Each row is a point. Each copy is the shape, with its points in the same order, stretched, turned, moved and blurred by noise. Some copies are also mirrored. Which?

Shape:
[[-0.47 -0.07]
 [-0.33  0.07]
 [-0.03  0.34]
 [-0.56 -0.13]
 [ 0.58 -0.12]
 [ 0.22  0.10]]
Copy 1 (6 x 2):
[[ 0.28 -0.35]
 [ 0.28 -0.23]
 [ 0.34  0.20]
 [ 0.26 -0.48]
 [-0.41  0.51]
 [ 0.00  0.32]]
Copy 1 is: mirrored
Copy 2, 6 rows:
[[-0.34  0.01]
 [-0.20 -0.18]
 [ 0.16 -0.33]
 [-0.50 -0.07]
 [ 0.63  0.38]
 [ 0.35  0.02]]
Copy 2 is: mirrored

Shape, 7 rows:
[[ 0.43  0.41]
 [ 0.39 -0.63]
 [ 0.21  0.13]
 [-0.36 -0.21]
 [-0.01  0.26]
 [-0.15  0.27]
 [-0.35 -0.05]]
Copy 1, 7 rows:
[[ 0.15  0.52]
 [-0.66  0.02]
 [ 0.12  0.26]
 [ 0.06 -0.48]
 [ 0.27  0.11]
 [ 0.38 -0.03]
 [ 0.14 -0.52]]
Copy 1 is: mirrored
Copy 2:
[[-0.49 -0.25]
 [ 0.40 -0.82]
 [-0.15 -0.19]
 [ 0.40  0.08]
 [-0.13  0.03]
 [-0.08  0.18]
 [ 0.26  0.13]]
Copy 2 is: mirrored
Copy 3 (7 x 2):
[[ 0.05  0.43]
 [ 0.58 -0.47]
 [ 0.13  0.11]
 [-0.25 -0.49]
 [-0.17 -0.02]
 [-0.21  0.03]
 [-0.28 -0.35]]
Copy 3 is: only turned

Shape:
[[-0.67  0.13 -0.08]
 [ 0.43  0.01  0.06]
 [ 0.51 -0.12  0.10]
 [-0.59  0.01  0.12]
 [ 0.31 -0.20  0.24]
 [ 0.35 -0.11  0.37]
 [ 0.28 -0.38  0.04]]
Copy 1:
[[-0.51 -0.59  0.17]
 [ 0.27  0.32 -0.19]
 [ 0.45  0.37 -0.20]
 [-0.33 -0.50  0.30]
 [ 0.40  0.21  0.01]
 [ 0.39  0.32  0.09]
 [ 0.50  0.07 -0.13]]
Copy 1 is: only turned
Copy 2 (7 x 3):
[[ 0.61 -0.41  0.17]
 [-0.36  0.20 -0.06]
 [-0.50  0.14 -0.08]
 [ 0.45 -0.43  0.29]
 [-0.40 -0.04  0.07]
 [-0.47  0.00  0.19]
 [-0.33 -0.19 -0.18]]
Copy 2 is: mirrored
Copy 3, 7 rows:
[[-0.71 -0.07 -0.27]
 [ 0.11  0.21  0.38]
 [ 0.31  0.13  0.38]
 [-0.65 -0.24 -0.10]
 [ 0.17 -0.04  0.37]
 [ 0.05 -0.10  0.47]
 [ 0.35 -0.07  0.04]]
Copy 3 is: only turned
Copy 4:
[[-0.33  0.60  0.02]
 [ 0.21 -0.26  0.24]
 [ 0.30 -0.19  0.36]
 [-0.40  0.54  0.16]
 [ 0.12 -0.15  0.56]
 [-0.01 -0.30  0.48]
 [ 0.26 -0.05  0.55]]
Copy 4 is: mirrored

Shape, 8 rows:
[[ 0.33  0.20 -0.04]
 [ 0.42  0.40  0.27]
 [-0.20 -0.04 -0.07]
 [-0.14  0.49  0.47]
 [-0.03 -0.25  0.36]
 [ 0.07 -0.40  0.36]
 [ 0.30  0.31  0.12]
 [ 0.48 -0.45 -0.30]]
Copy 1:
[[ 0.28 -0.37  0.09]
 [ 0.33 -0.38  0.36]
 [-0.12  0.05  0.04]
 [-0.22 -0.08  0.66]
 [ 0.26  0.34  0.13]
 [ 0.39  0.38  0.09]
 [ 0.22 -0.30  0.23]
 [ 0.63 -0.03 -0.51]]
Copy 1 is: mirrored
Copy 2 (8 x 3):
[[ 0.36 -0.04 -0.13]
 [ 0.53  0.36 -0.03]
 [-0.13 -0.11 -0.04]
 [ 0.10  0.70  0.05]
 [ 0.12  0.09  0.44]
 [ 0.20 -0.05  0.51]
 [ 0.39  0.18 -0.07]
 [ 0.37 -0.72  0.03]]
Copy 2 is: only turned
Copy 3 (8 x 3):
[[-0.23 -0.08  0.42]
 [-0.03 -0.03  0.69]
 [-0.01 -0.06 -0.26]
 [ 0.46  0.16  0.30]
 [ 0.29 -0.59 -0.08]
 [ 0.25 -0.76 -0.04]
 [-0.08 -0.03  0.49]
 [-0.59 -0.66  0.10]]
Copy 3 is: mirrored
Copy 4:
[[ 0.08  0.29  0.23]
 [ 0.01  0.25  0.58]
 [-0.22  0.01 -0.12]
 [-0.46 -0.03  0.58]
 [ 0.00 -0.37  0.14]
 [ 0.16 -0.44  0.10]
 [-0.03  0.26  0.39]
 [ 0.54  0.11 -0.24]]
Copy 4 is: only turned

Shape:
[[-0.12 -0.07  0.01 -0.40]
 [-0.42 -0.12 -0.21 -0.36]
 [ 0.24  0.05 -0.20  0.56]
 [-0.07 -0.16  0.17  0.19]
 [ 0.13 -0.26  0.09  0.62]
 [ 0.06 -0.24 -0.02 -0.38]
 [ 0.23  0.14  0.38  0.62]
 [-0.14 -0.28 -0.27 -0.24]]
Copy 1:
[[ 0.03 -0.05 -0.30 -0.09]
 [-0.08  0.17 -0.50  0.06]
 [ 0.49 -0.26  0.24  0.61]
 [ 0.04 -0.38  0.03  0.22]
 [ 0.22 -0.57  0.18  0.54]
 [ 0.15 -0.17 -0.32 -0.10]
 [ 0.26 -0.51  0.62  0.35]
 [ 0.09 -0.01 -0.47  0.09]]
Copy 1 is: only turned
Copy 2:
[[-0.22 -0.17 -0.06 -0.33]
 [-0.29 -0.56 -0.33 -0.30]
 [ 0.32 -0.08 -0.06  0.82]
 [-0.18 -0.27  0.27  0.34]
 [ 0.13 -0.30  0.40  0.80]
 [ 0.02 -0.19  0.06 -0.35]
 [-0.06  0.18  0.40  0.92]
 [ 0.05 -0.51 -0.20 -0.24]]
Copy 2 is: only turned
Copy 3, 8 rows:
[[ 0.23  0.16  0.21 -0.23]
 [-0.03  0.40  0.01 -0.29]
 [ 0.19 -0.21 -0.32  0.56]
 [ 0.04 -0.01  0.19  0.39]
 [ 0.10 -0.07  0.01  0.82]
 [ 0.42  0.22  0.20 -0.11]
 [ 0.04 -0.57  0.14  0.75]
 [ 0.25  0.42 -0.06 -0.07]]
Copy 3 is: mirrored

Shape, 7 rows:
[[-0.23  0.21  0.31 -0.28]
 [ 0.08  0.32 -0.28 -0.06]
 [-0.39 -0.11  0.35 -0.02]
 [-0.39 -0.25  0.08  0.35]
 [ 0.33 -0.07 -0.05  0.44]
 [ 0.87  0.17 -0.17 -0.41]
 [-0.09 -0.07 -0.19 -0.37]]
Copy 1:
[[-0.24  0.16  0.58  0.14]
 [ 0.11  0.47  0.09  0.16]
 [-0.44 -0.10  0.25  0.03]
 [-0.35 -0.13 -0.24 -0.17]
 [ 0.36 -0.19 -0.26 -0.04]
 [ 0.75  0.16  0.30  0.77]
 [-0.20  0.31  0.11  0.51]]
Copy 1 is: mirrored
Copy 2:
[[ 0.19  0.53  0.05 -0.04]
 [-0.13 -0.05  0.23  0.23]
 [-0.11  0.48 -0.28 -0.39]
 [-0.51  0.19 -0.45 -0.37]
 [-0.18 -0.43 -0.32 -0.18]
 [ 0.55 -0.61  0.53 -0.06]
 [-0.13  0.10  0.32 -0.24]]
Copy 2 is: mirrored
Copy 3:
[[-0.37  0.57  0.04 -0.08]
 [ 0.05  0.23 -0.32  0.09]
 [-0.37  0.29  0.34  0.06]
 [-0.11 -0.04  0.38  0.30]
 [ 0.53  0.17  0.16  0.05]
 [ 0.33  0.39 -0.45 -0.88]
 [-0.27  0.05 -0.17 -0.28]]
Copy 3 is: only turned

Shape, 9 rows:
[[ 0.18 -0.64  0.03 -0.11  0.39  0.10]
 [ 0.30  0.27  0.25 -0.01 -0.11 -0.42]
 [ 0.10  0.30 -0.36  0.10 -0.99 -0.54]
 [-0.12 -0.27 -0.13 -0.18 -0.17 -0.05]
 [-0.21 -0.24  0.03 -0.23  0.06  0.25]
 [-0.05 -0.50  0.38  0.04 -0.19  0.01]
 [-0.06  0.69 -0.36  0.76  0.40 -0.32]
 [ 0.23  0.17  0.08  0.01  0.00  0.11]
 [ 0.60 -0.02  0.39  0.13 -0.35  0.05]]
Copy 1 (9 x 6):
[[ 0.05 -0.04  0.22 -0.13  0.13 -0.62]
 [ 0.00  0.15  0.05  0.19 -0.34  0.05]
 [ 0.24 -0.63  0.19  0.34 -0.37  0.56]
 [ 0.21 -0.11  0.32 -0.15  0.09 -0.02]
 [ 0.26  0.11  0.10 -0.37  0.23 -0.19]
 [ 0.20 -0.02  0.28 -0.40 -0.28 -0.21]
 [-0.76 -0.02 -0.25 -0.03  0.10  0.32]
 [ 0.17  0.01 -0.15 -0.03 -0.06 -0.03]
 [ 0.36 -0.24 -0.23  0.03 -0.51 -0.18]]
Copy 1 is: mirrored
Copy 2 (9 x 6):
[[ 0.32 -0.45  0.25 -0.23 -0.71  0.28]
 [ 0.59 -0.19  0.24  0.30  0.50  0.20]
 [ 0.13 -0.41 -0.49  0.13  1.45  0.28]
 [ 0.17 -0.33 -0.32 -0.02  0.03  0.19]
 [ 0.15 -0.04 -0.23  0.06 -0.36  0.09]
 [ 0.22 -0.06 -0.04 -0.42 -0.06  0.30]
 [-0.05 -0.30  0.26  0.26  0.55 -0.75]
 [ 0.25  0.01  0.26  0.29  0.09  0.16]
 [ 0.29  0.11  0.55  0.05  0.39  0.64]]
Copy 2 is: mirrored
Copy 3, 9 rows:
[[-0.63 -0.13  0.08 -0.07 -0.01 -0.03]
 [ 0.22 -0.28  0.27  0.27 -0.21  0.14]
 [ 0.53  0.22 -0.10  0.44  0.20  0.43]
 [-0.14 -0.09 -0.20  0.03  0.15  0.24]
 [-0.22 -0.20 -0.33 -0.14  0.01  0.13]
 [-0.55  0.01  0.15 -0.02 -0.15  0.60]
 [ 0.65 -0.02  0.34 -0.36 -0.02 -0.36]
 [ 0.07 -0.15 -0.12  0.07 -0.23 -0.03]
 [-0.21  0.07  0.11  0.34 -0.49  0.27]]
Copy 3 is: mirrored
Copy 4:
[[-0.23 -0.33  0.16 -0.02  0.75  0.40]
 [-0.27 -0.06 -0.32  0.01 -0.39  0.30]
 [-0.07  0.62 -1.12  0.17 -0.24  0.01]
 [-0.23  0.26 -0.24  0.22  0.52  0.06]
 [-0.16  0.06  0.16  0.42  0.55  0.03]
 [-0.51 -0.34 -0.13  0.25  0.36 -0.15]
 [ 0.88  0.01 -0.54 -0.46 -0.46 -0.05]
 [ 0.06 -0.11 -0.06  0.31 -0.08  0.27]
 [-0.22 -0.43 -0.23  0.46 -0.26  0.41]]
Copy 4 is: only turned
